Each row of a before or after table is a point. The points were changed in one or more steps. Then noise was added and the rows were shuffled. The steps act on columns, c1 being the first. Name the steps. A step turns or swaps two columns, mirrors them in a line or flattens them onto one, adds a multiple of one to another, or multiplies or shifts one. Angles are multiples of 10 degrees, from the lower column toward the higher: turns from -170 to 170, lines from 10 to 170 but not 90. Use the fewest steps. Two steps may share a column if one is a turn and the other turns, adds or multiplies; they go together, in the order done. Otherwise the lowest column goes first.
In the rows, zero is written as 128.

Before:
[[111 103]
 [131 170]
 [202 152]
 [197  10]
 [106 101]
 [139 105]
 [157 162]
 [167  67]
 [164  96]
 [123 110]
 [127  95]
 [ 94 110]
 [135 189]
 [ 70 106]]
After (14 x 2):
[[110 125]
 [ 11 193]
 [185 134]
 [103 112]
 [104 137]
 [ 70 168]
 [100 104]
 [164 156]
 [170 132]
 [107  73]
 [110  90]
 [ 99 125]
 [153 207]
 [ 95 163]]
Steps: swap c1 and c2

Before, 10 rows:
[[144 123 116  98  63  86 137 219]
 [170 169 169 112 140 161  98  40]
 [141 108 157 146  95 110 178  54]
 [188 157  97  93  97 225 122  86]
 [149 141 198 107 158 121 212 123]
 [126 217 179 213  71 155 104 137]
 [156 194 112 147 103  42 151  94]
 [ 91 121 134 121 147 160 160 122]
 [149 156 142 159 207 212 155  58]
 [179 145 176 183 210 136 150  73]]
After:
[[149 125  96 130  95 121 157 108]
 [103 191 160 104  32 188 122 156]
 [180 112 105 137  86 112 141 119]
 [213 131 167 123 166 128 149 161]
 [151 144 126  28 155 141 182 128]
 [155 186 101  57 171 181 144 105]
 [122 193  80 170 130 186 187  91]
 [100 171 111 128 140 165 172 115]
 [161 140 122 125 153 134  93 127]
 [139 100 168 187 107 111 149 160]]
Steps: swap c1 and c7; flatten c2 and c6 onto the line at 40 degrees; flatten c3 and c8 onto the line at 40 degrees; mirror c4 and c5 in the line at 110 degrees

Before (9 x 12):
[[121 179 129 150 122 167 112 135  97 152 103 156]
 [118  59 131 117  85 203  97 149 136 116 125 129]
 [116 104 140   7  76 120 200 168 114 173 110 158]
 [111 138 178 116 126 134 109 154 141  98 134  91]
 [ 99 133  45 141  92 121 230 171 156 159 130  72]
 [213 143 175 107  69 120 113 154 131 141  87  78]
 [103 173 120  75 128 115  79 145 151  98 102  96]
 [119 146 142 147 126 125  88 203 130 115 112  83]
 [169 130 143 155 116 157 131 161 131 127 115 182]]
After:
[[150 104 124 125 153  11 155  64 138 182 152 204]
 [147 130 199 121 137 143  72  75  97 101  87 232]
 [138 173 147 117 119  75  93 115 100  52 142  79]
 [135 143 127 125  90 145  82  62 121 105 145  89]
 [137  60 130 202 149 119 130  86 115  95 130  99]
 [143 139  83 128 116 116  89 108 109  61 146 114]
 [ 97 128 118 154 118 156 184  95 145 154 145 126]
 [149 179 142 169 130 152 156 115 150 184 151 116]
 [ 55 138 106 117 174 105  82  80 170 201 191 113]]
Steps: turn c1 and c9 by 150 degrees; add 1.5 times c9 to c10; turn c3 and c11 by 150 degrees; swap c4 and c6; turn c5 and c8 by 150 degrees; swap c7 and c12

Before:
[[144 109 116 100 153 114 140  23 119 159 139 170 173 104 108 194 123  99
  160 130 129 106 137  59]
 [139 112 163 129 141  99 106 124 101 144 143 169 237 120  98 152 180 148
   81 121 134 116 120 126]
 [170 165 115 111  94 140 103 129  97 154 128  97  95 118 109 126 135  65
   85 132 126  92 123 116]
 [119 135 128 133  91 137 132 140  96 102  80  85 139 133 117 128 113 119
  156 145 183 135 127 110]
 [142 137 124 147 100 113  91  77 231  85 145 134  90 114  94 119 107 148
  141  74 127 113 144 123]
 [143 124 158 116 173 107  90 124 101 113 124  93 140 133 147 157 110 142
   90 122 127 102 140 124]
 [ 77 149 110 109 142 108 181 135 139 156 143  87 102 120 249 127 129 139
  142 128 135 126 125 134]
 [159 120 112 144 103 133 135 137  77  30 105 117 113 135 122 110 118 148
  160 118 134  99  70 148]]
After:
[[143 137 126 100 154 108  91  77 225 163 143 131  91 114  94 122 105 147
  142  75 127 115 144 144]
 [ 76 149 111 157 113 108 182 138 143 110 143  85 102 119 250 125 129 140
  140 125 140 124 125 115]
 [144 124 159 133  83 108  89 125 106 146 123  93 140 133 147 156 111 140
   90 123 123 103 140 117]
 [144 109 121 164  82 116 140  23 128 109 139 166 171 102 110 195 124  98
  158 129 133 107 138 185]
 [118 135 128 113 157 137 130 140  95 152  80  83 139 132 117 128 114 120
  158 144 185 138 125 160]
 [157 124 114  79 157 134 134 139  71 216 105 115 113 132 121 111 119 146
  161 116 134 102  69 118]
 [173 166 116 152 155 142 104 128 102 107 128  96  95 114 110 124 134  66
   88 132 125  92 123 151]
 [136 113 165 131 116 100 107 128 103 114 145 168 235 118  98 158 177 148
   79 119 131 118 117 125]]
Steps: add -0.3 times c4 to c9; turn c4 and c10 by -160 degrees; turn c5 and c24 by -160 degrees

Before:
[[128 146 147 149 104 190 150 134 104 152 119 133 141 172  97 181 100 144
  133 131 146  87 111 100 129 162 170 119 126 150 116 137 132 125 128 134
  124 155 136 128  95 106  84  87 128 101 136 101 159 122 156 170 161 158
  153 174 172 174 130  94 120 120 121  96]
 [178 126 100 115  78 110 119 174 148 123 162  91 102 171 104 105 166 102
   93 131  81 101 151 117 125  82 171 120 116  99 130 138 111 176 121 175
  114  94 119 117 133 161 123 130  94 145 150 123 103 104 124 146 117  88
  154 119 152 144 108 141 109 123 141 128]
 [142 182 127 167 118 180 116 157  73 108 174 144 120 144 146 174 108 151
  153 147 151  95  98 106 169 139 147 118 131  86 148 145  91 145 179 131
  148 132 148  96 160 182  70 129 148 122 170 108 141 170 163 130 103 122
   83 152 135 140  90 116 138 166 109 139]
 [ 89 177 144 168 174 111  86 140 111 176 149 105 119 122 154 111 170 129
  133  69 140 111  94 121 142 109 146 158 149 148 152  80 133 187 128 118
  139 150 132 144 100 155 114  95 158 126 156 140 129 140 111 104  95  91
  101  82 147 140 125 117  89  96  89  69]
 [180 121 158 148  90 168  98  99 147 171 103 149 143 103 104 133 170 144
  121  69 107 100 140  77 113  83 157 126 146 172 130 110 122 122 137  93
   90 149 143  64 173 127  85 138 148 125  86 152 196 158 123 115  93 178
   83 160 130 118 129 140 139  79 149 139]
 [157 106 157 145 123 116 127  98  73  90  82 186  99 130  67 141 111 122
  141 132 149 139 108  78 159 160 128 117 110 151 141 154 142 185 118 184
   88  67 172  87 131 147 153 101 162 114  78  81 115 150 132 166 116 114
  145 160 135 156 117  78  81 157 149  98]
 [117  98 156 173 164 170 124 176 161  94 123 130 115 123 155 107 122 149
  162 160 143 133 133 134 115 144 131 155  57  84 127 151 124 171 119 121
  132 118 149 124 133 106 141 174 105  64 168  76 126  92 159  95 147 157
  109 100 127 123 138 133  74 159  87  86]
 [ 94 124  76  93 113 165 155 153  77 167 162 112 176 116  84 181 124 102
  180 106 145  93 177 105 116  92 167 157 141 113 114 144  93 127 164 164
  147  82 191 121 104 150  91 125 123  70 142 162 123 161 111 165 120 153
  118 128 158 169 138 134 144 141 162 144]
 [141 120  77 105 146 137  75 166 134 171 107  97  98 143  74 184  91 151
   94 102 111 137 115  60 156 138 129 103 151 126  81 113 121 127 152 160
  156 121 122 110 101 120 140 147 121 134 136 159 102 133 195 132 142  97
  125 112 133 112  73 122  64  85 145  97]]
After:
[[158 106 158 146 123 127 127  96 195  89 186 184  99 132  65 140 111 122
  141 130 150 139 109  77 160 161 127 117 110 152 140 153 142 185 119 184
   88  66  70  86 131 148 152  92 160 113  76  82 114 151 132 165 116 115
  145 161 136  93 116 134 142 157 149  97]
 [142 182 127 167 118 206 116 157 156 107 110 145 119 146 146 175 108 151
  154 147 149  93  97 106 169 139 146 118 131  85 147 144  90 147 179 131
  146 132 127  95 159 184  69 197 147 123 169 109 141 170 163 131 104 121
   83 151 134 110  89 192 144 166 110 140]
 [177 126  99 115  77  99 118 175 110 125  90  91 102 171 103 104 166 102
   91 130  82 101 150 116 126  83 170 121 114  98 131 138 110 175 122 174
  114  95 114 117 133 161 122 106  94 144 150 124 102 103 125 144 118  88
  153 119 152 120 107 131 108 122 141 126]
 [128 146 148 149 103 250 151 134 169 152 141 133 142 171  96 182 100 145
  132 130 145  87 110 100 127 163 171 119 126 151 117 137 132 125 129 134
  126 154 117 128  94 107  84 175 129 101 135 101 157 123 156 170 162 158
  154 174 172  83 129 135 117 118 123  94]
 [180 121 159 147  90 183  97  99 111 171 143 148 142 105 106 134 171 145
  122  70 107 100 142  75 112  84 156 126 145 170 130 108 123 122 137  94
   90 148 134  65 173 125  84 187 149 125  87 154 196 160 124 116  92 178
   84 159 130 131 129 103 150  80 149 138]
 [118  98 156 174 162 163 125 177 113  95 117 131 116 123 156 107 123 148
  163 160 142 133 134 133 115 144 131 155  56  84 128 150 123 171 119 122
  133 117  69 124 133 106 142 218 104  64 169  77 127  91 160  94 147 158
  109 101 127 132 137 100 129 159  85  86]
 [ 89 177 143 169 174 123  86 138 145 177 117 104 119 121 156 112 170 130
  134  68 141 111  96 121 140 109 145 160 149 146 152  80 132 186 127 119
  138 151  89 145  98 154 111  80 158 126 157 141 127 141 112 105  96  90
  101  81 144 119 124 149 116  95  89  68]
 [141 120  76 105 145 131  75 165 132 173 140  97  99 144  74 187  91 151
   92 104 112 139 116  60 157 138 129 102 151 125  82 113 122 127 151 160
  156 121  70 110 101 119 140 153 121 134 137 160 103 134 194 131 142  95
  126 113 132 153  74 110 107  86 145  97]
 [ 94 126  75  93 111 188 154 153 140 167 122 111 176 114  84 181 124 104
  178 107 146  92 178 105 116  93 167 159 142 111 113 144  91 125 164 164
  147  84 121 121 104 149  90 173 125  70 143 160 123 160 111 164 119 152
  119 127 157  68 138 188 176 139 161 143]]
Steps: multiply c6 by 2; turn c6 and c44 by 40 degrees; turn c9 and c60 by 110 degrees; turn c11 and c60 by 150 degrees; turn c39 and c61 by -110 degrees; turn c58 and c61 by -160 degrees

Before (10 x 64):
[[112  87 163 128 122 129 133  93 155 108 111  91 130 132 140 134 103 139
  100 135 136 116 113 151 124 102 124 131 108  70  97  62 134 151 128 110
  134 122 113 130 130 111 162 178 125 141 144 148 123 117 170 148 172 156
  108 144 101 105 115 131 100  73 106 141]
 [133 150 117 120 177 171 153 141  87 114 138 134 178 187 131 143 187 162
  187  76 152 129 140 169 140 103 120 142  93 181 119 127  91 110 117 156
  144 130 146 181 152 155 119  87 122 115 120 159 150  82 108 106  87 115
  151 130 122 155 130  88 103 145  99 147]
 [120 143 143 107 213 168 138 140 112  97 111 129 149 160 121  99 174 128
  195  93 149 117 145  96 132 123  92 170 101 149 109 167 119 112 137 187
  173 128 151 173 136 167 133  89 119 129 132 170 172  98 115 116 164 119
  106 118 118 154 105  89 115 155 131 145]
 [108 126 146 176 160 123 101 182 185 127 115 130 114 139 145 146  96 181
  132 169 142 134 160  76 125 125 128 155 143 173 115 100 118 118 126 181
  175 107 117  79 145 168 119 113 170 159  85 187  97 120  54 127  88 108
  165  81 108 185 101 102 127 151 136 169]
 [ 98  91 124 174 115 114 134 103 168  87 131 123 124 122  93 128 119 141
  116 136 155 105 138 131 133  87 127 148 126  90 113 105 127 111 125 113
  114 128 149 150 137 123 150 203 121 136 137 106 140 144 133 151 131 190
  157 142  95  97 125 139 100  52 115 120]
 [109 138 136 105 198 185 135 136 100  84 138 146 176 150 101 135 192 150
  180  96 125 128 137 131 133 129 101 154  96 209 128 150  74 162 133 123
  134 105 122 167 125 197  81 105 130 115 104 157 106  72 106  76 134 109
  141 119 116 162 144  77 110 140 134 107]
 [131 143 170 157 141 110  80 139 194 141 139 139  94 133 124 142  93 153
  119 149 160 141 133 124 121 158 151 153 139 162 141 141  82 114 138 180
  142 114 111  87 160 161 134 110 195 172 124 193 125 134  52 163  93 108
  127  72 131 145 122  89 131 134 115 160]
 [110  77 116 141  92 177 171  96 161 100 134 126 127 135  46 124 111 155
  114 121 158 131 132 129 140 110 126 127 122  93 122  87 113 141 147  55
  130 126 147 130  90 103 165 198 139 129 156 110 105 150 145 142 160 157
  170 121 113 139 120 138 108  94  91 154]
 [ 93  79 124 154  63 139 170 102 169 123 129 130 125 117 100 124  93 144
   93 115  98 161 149 142 118  85 145 120 131 130 139 107 120 125 146  95
  124 137 111 163 161 107 146 175 152 116 140 141 120 121 134 134 153 160
  110 169 105 112 102 124  90  69  88 138]
 [117 117 130 115  93 135 143 114 134 103 173 102 105 139 116 120  96 148
  118 125 135 126 132 134 148  83 122 105 159  99 144  93 142  98 142 102
  135 128 119 135 157 109 144 167 125 124 145 106  80 134 146 139 140 165
  107 152 122 111 106 150 145  70 112 110]]
After:
[[133 150 117 122 176 171 152 142  86 113 138 135 171 186 132 143 187 163
  187  76 152 128 168 169 140 105 119 143  92 181 119 127  91 158 117 156
  145 130 145 182 152 155 120  62 121 115 120 111 160  83 108 106  87 115
  153 131 122 155 130 120 103 145  99 148]
 [ 93  78 124 154  63 138 169 102 170 123 129 130 120 117  99 124  93 145
   93 114  98 160 142 142 117  85 144 120 131 131 139 108 121 140 145  95
  125 136 110 164 161 108 147 204 153 117 142 124 130 121 133 135 152 161
  110 169 105 111 103 142  90  69  89 140]
 [109  76 115 142  92 178 172  96 162 100 134 126 107 135  46 125 111 156
  114 120 158 131 122 129 140 110 126 127 122  93 122  87 113 110 148  56
  130 126 147 130  90 103 165 240 139 129 156 142 138 150 146 142 161 155
  170 121 113 138 121 138 109  96  90 154]
 [117 116 131 116  92 136 142 113 135 103 172 103  75 139 117 119  95 148
  118 125 135 127 110 135 149  82 122 104 160  98 144  93 143 106 141 103
  135 127 120 135 156 109 144 190 125 124 146  97 133 134 148 138 140 166
  107 151 123 113 105 142 145  70 112 109]
 [108 138 136 104 197 185 136 136 100  85 137 146 133 150 101 135 192 150
  179  95 126 129 176 131 134 128 101 155  97 210 128 151  74 156 133 123
  134 105 122 167 124 198  81  91 130 114 104 162 181  71 106  76 135 111
  140 120 116 163 145 109 111 141 134 108]
 [108 126 147 176 161 120 101 182 186 125 116 129  93 140 144 146  96 180
  132 170 141 134 166  75 126 124 129 154 144 172 115 101 118 189 126 181
  176 107 118  81 146 168 119 104 169 158  86 119 131 121  54 127  88 108
  165  81 108 184 101 141 127 151 136 169]
 [ 97  92 123 174 116 114 134 104 169  87 130 123 136 121  92 128 119 141
  115 137 155 106 123 131 133  89 126 149 126  88 114 105 127 107 124 113
  114 128 148 149 138 123 150 249 121 137 136 111 118 145 133 151 130 190
  157 143  95  98 126 142 100  52 114 120]
 [120 143 142 107 212 168 138 140 112  96 111 130 176 160 121  98 173 127
  194  94 148 119 169  95 132 123  92 171 102 149 109 168 119 170 137 187
  172 129 151 174 137 166 133  66 119 128 132 113 123  98 115 116 164 118
  106 118 118 154 106 123 115 155 131 144]
 [111  86 163 127 122 128 134  93 154 107 110  92 126 133 139 133 102 139
  100 133 134 116 118 151 123 104 124 131 108  70  96  63 134 150 128 110
  134 122 114 130 132 110 162 209 123 141 144 150 132 117 170 148 172 156
  108 143 101 106 115 116 103  73 107 142]
 [129 142 171 158 141 110  81 138 195 142 139 138 108 133 124 141  93 152
  120 149 160 142 164 124 121 158 150 153 140 163 142 141  82 193 139 180
  142 114 111  88 159 161 134 100 195 172 123 115 100 134  53 165  92 108
  127  73 131 145 123 114 131 134 114 161]]
Steps: mirror c13 and c49 in the line at 30 degrees; turn c23 and c60 by 60 degrees; swap c34 and c48; multiply c44 by 1.6

Before:
[[122 149 125 154 162 141  93 205 174 127 136 116 111 190 153  98  31 196
  152 105  85 109  80 112  86 140  89 102 121 153 169 124  95 174 133  91
  109 135 151 162 185 154  54  74  95 102 103 148 135  64 130  71 173 116
   62 103  99 126  55 188 160 199  84 126]
 [ 47 127 155 169 129  91 132 141 132 112 156 137 144 151 122 180  45 158
  159 138 187 151 147  96 141 147 179  92  63 169 158  98 174 108 143  61
   79 144  97 128 128  89 166  84 152 136  89 110  83 162 190 133 130  98
  124 147 169 107 120 119 173 195 115 143]
 [200  83 213  77 156  96 125 171 149  91 164 126 167 110 111 121 160 154
  102 166 124  87 168 166  57  59 129 111 170 172 164 123 135 124  64 165
  166 142 132 172 163 104 110 164  64 105  84 129 114 135  69 142 100 116
   87 141 249 107 147 154 122  66 125 168]
 [120  97 163 131 145 175 208 144 169 109  75 160 110 122 213 156 161 171
  147 108  72 163 135  98 191 162 190  67 145 174  83 150 159 161 107 123
  126  36 153 121 201  85 108 142 115 124 161 157 153 145  81 127 132 100
  130 115  91 147 154  77 147 135 172 153]
 [145  83 144  87 127 180 127 108 138 201  86 155  79 141 167 165 137 132
  117 164 119 122 173 100 135  70 164 112 146  78 127 189  77 164 157 120
  160 130 140 174 182 133  94 102  83 145 110 180 112 187  95  95 114 164
  153 117 115  95  89  87 153 184 116 154]
 [162 177 146  63 120 183 158 142 173 129 128  52 128 115 182 185 146 177
  167 176 179 189 157 206 202 166 166  93 162 191 131 107 112  98 171 129
  112 138 138 148 178  49 129  92 135  55 154 115 145 156  75 145 138 157
  108  74 172 123 137 108 111 186 142  45]
 [ 94 141 191 157 147 154 144 133 133 173 110  97  67  50 114 125 107  82
  124  66 133  81 120 143 116 100 132  76  97  77 114 159 130 173 176  70
   64 102 101 154 118 114 175 175 152 100 154 177 167  98  94 178 156 129
   69 124  51 112 148 113 160 112 113 108]
 [145 146 181 142 122 139  96  54 164 136 123  90 141 124 137 133 114  94
  153 129  82  42 132 122 170 205  99 126 132 191 158  85 121 191 103 141
  149  98 153 159 120 111  98 140 101 139 206 101 120 204  93 121  85 137
  126 108 163 187 102 130 107  89 139  67]]
After (8 x 64):
[[ 94 142 191 155 145 153 145 133 114 174 110  76  67  50 115  69 106  82
  124  67 132  83 122 145 117 163 130  74  96  77 128 162 118 171 175  70
   64 102  98 147 117 113 175 176 118 153 152 179 165  96  95 179 156 129
   67 122 151 110 148 114 162 114 112 108]
 [161 180 147  63 121 185 159 143 118 129 127 161 127 113 184  79 146 178
  167 176 182 189 155 206 198 116 166  95 162 191 129 108 162  98 171 130
  111 138 136 123 177  47 130  94 147 213 156 123 147 158  75 145 137 154
  109  74  45 121 137 109 112 187 139  43]
 [145 148 181 141 122 138  95  54 163 136 124 134 141 124 134 126 114  95
  156 131  81  43 130 121 171  65  98 125 132 192 128  84 168 191 103 141
  149  96 153 124 121 112  96 141 164 146 206 115 117 202  94 120  82 136
  128 107  79 187 100 128 108  90 136  65]
 [120  97 161 131 146 175 211 145 158 110  76 143 109 123 212 104 161 169
  149 106  71 165 133  98 193  99 189  67 145 174 130 151 117 160 107 123
  124  35 152 135 202  85 109 140 166 158 161 150 156 144  81 129 133 101
  129 116 174 145 155  78 146 135 172 153]
 [120 149 127 158 164 142  92 204 149 126 136  87 112 191 153 124  30 197
  152 100  84 107  80 112  87  94  89 101 120 151 125 122 150 175 131  89
  109 135 152 139 186 154  55  73 102 180 102 157 135  63 130  73 174 116
   63 103 139 126  55 189 161 199  85 126]
 [ 46 127 156 170 130  89 131 141 137 111 157 189 141 151 122 122  46 157
  159 136 188 151 145  96 141 139 178  92  63 170 129  97 109 109 144  59
   77 145  96 124 129  90 166  81 182 125  88 113  82 162 189 131 130  98
  125 149 109 106 119 120 175 195 116 144]
 [200  82 212  79 159  97 124 174 129  92 166 179 169 110 113 201 158 156
  102 165 123  86 169 166  55 104 129 110 171 171 128 122  61 124  64 166
  169 140 133 133 163 106 107 165  63 161  84 142 116 135  67 143 101 115
   86 139  51 104 146 153 122  63 123 169]
 [145  85 147  88 126 179 128 108 149 203  89 160  80 142 170 109 136 131
  117 165 119 121 174  99 136 114 165 113 147  76 128 191 119 166 157 121
  160 129 141 151 182 133  94 104  41 121 111 189 113 186  94  94 113 164
  154 116 159  94  88  86 155 183 115 154]]
Steps: mirror c9 and c46 in the line at 20 degrees; turn c12 and c57 by 130 degrees; turn c12 and c16 by -130 degrees; turn c26 and c45 by -120 degrees; turn c33 and c45 by 140 degrees; multiply c31 by 0; flatten c40 and c48 onto the line at 70 degrees
